Rows are points. Each copy is the shape, with its points in the same order, turned, moved and blurred by noise. Some copies are also mirrored. Which?
(in the rows, 128 means zero)

Shape (7 x 3)
[[149 156 151]
 [136 115  95]
 [ 99  77 129]
 [119 164 138]
 [105 130 162]
 [  7 134 176]
 [132  71  95]]
Copy 1 (7 x 3)
[[157 125 162]
 [133 114  98]
 [ 69 121 132]
 [156 161 146]
 [105 144 160]
 [ 54 227 159]
 [ 87  80 103]]
Copy 1 is: only turned
Copy 2 (7 x 3)
[[128 182 120]
 [148 131 159]
 [148  90 113]
 [103 173 128]
 [114 145  94]
 [ 49  83  57]
 [174  99 155]]
Copy 2 is: mirrored

Shape (8 x 3)
[[144 115 107]
 [118  90 126]
 [167 141 159]
 [165 128  91]
 [157 129 179]
 [ 10 127  93]
 [139 122  95]
 [ 64 127 118]]
Copy 1 (8 x 3)
[[116  84 131]
 [122  97 160]
 [157 127  92]
 [116  71  92]
 [165 135 119]
 [ 20 147 200]
 [108  97 120]
 [ 81 138 166]]
Copy 1 is: only turned
Copy 2 (8 x 3)
[[121 131 102]
 [ 88 102 121]
 [133 172 152]
 [134 148  92]
 [119 171 165]
 [163   7 119]
 [125 120  93]
 [152  55 123]]
Copy 2 is: mirrored
Copy 3 (8 x 3)
[[115 157 133]
 [ 83 147 124]
 [132 109 173]
 [143 174 142]
 [113  97 176]
 [ 84 118   8]
 [126 162 121]
 [ 97 118  69]]
Copy 3 is: mirrored
Copy 4 (8 x 3)
[[113 108 135]
 [143 110 159]
 [105 168 125]
 [ 85 106 118]
 [117 183 142]
 [235  65  96]
 [115 101 119]
 [190 100 117]]
Copy 4 is: mirrored

Shape (8 x 4)
[[122 155 131 175]
 [149 108 130 179]
 [ 70 206 128 161]
 [110  95  94 151]
 [ 57 153 173 147]
 [146 172 125 149]
 [135 133 166  12]
 [161  90 160 155]]
Copy 1 (8 x 4)
[[176 129 129 137]
 [169 129  78 144]
 [171 115 204 126]
 [127  99 109 179]
 [152  72 165  88]
 [161 163 139 131]
 [ 27 158 129  62]
 [144 131  56 111]]
Copy 1 is: only turned
Copy 2 (8 x 4)
[[130 171 124 127]
 [141 163  69 113]
 [100 180 198 124]
 [ 92 142  75  94]
 [125 161 168  62]
 [142 147 133 146]
 [159  10 153  84]
 [177 139  66  99]]
Copy 2 is: mirrored
Copy 3 (8 x 4)
[[ 85 132 144 111]
 [141 104 180 136]
 [ 28 118 115  80]
 [144  62 136 107]
 [ 51 105  99 151]
 [116 147 144  89]
 [179 163  16 132]
 [164 113 156 164]]
Copy 3 is: mirrored
Copy 4 (8 x 4)
[[152 161 112 100]
 [194 137 120 119]
 [ 91 180  76  72]
 [181 121  66 136]
 [102 109  94  60]
 [135 168 120 133]
 [ 59  64 136 197]
 [186 106 145 132]]
Copy 4 is: mirrored
